Each row is a point. Two turns around zero, p and q, are shown by what they do to some points. Write where each new point lands after one turn and then the other. Backwards means that the second turn is done in reverse. Each puzzle has new turns, and all numbers are rounded.

Turn p:
|  -5 | -14 |   9 | -> |  5 | 12 | 12 |
|  7 |  6 | 16 | -> | -17 |   2 |   7 |
|  16 |   5 | -48 | -> |  16 |  -8 | -48 |
| -16 |  -4 |   4 | -> | 10 | -3 | 14 |
|  2 | -8 |  3 | -> | 1 | 8 | 2 |
| -4 | 15 | 15 | -> | -14 | -11 |  12 |
Turn q:
| -25 |  22 |   4 | -> |   9 |  24 | -22 |
|  28 | -10 |  -5 | -> | -15 | -13 |  23 |
| -16 |   1 |  -7 | -> | 16 |  6 | -5 |
|  13 | -14 |   8 | -> |  -9 | -18 |   4 |
Where do these land?
p, then q: | -11 |  -3 |  -8 | -> | -9 | -7 |  8 |
p, then q backwards: | 23 | 17 | -7 | -> |  1 |  5 | 29 |
q, then p: | -18 | -31 |   8 | -> |  10 |  30 | -19 |
q, then p: |  6 | 16 |  7 | -> |   5 | -17 |   4 |
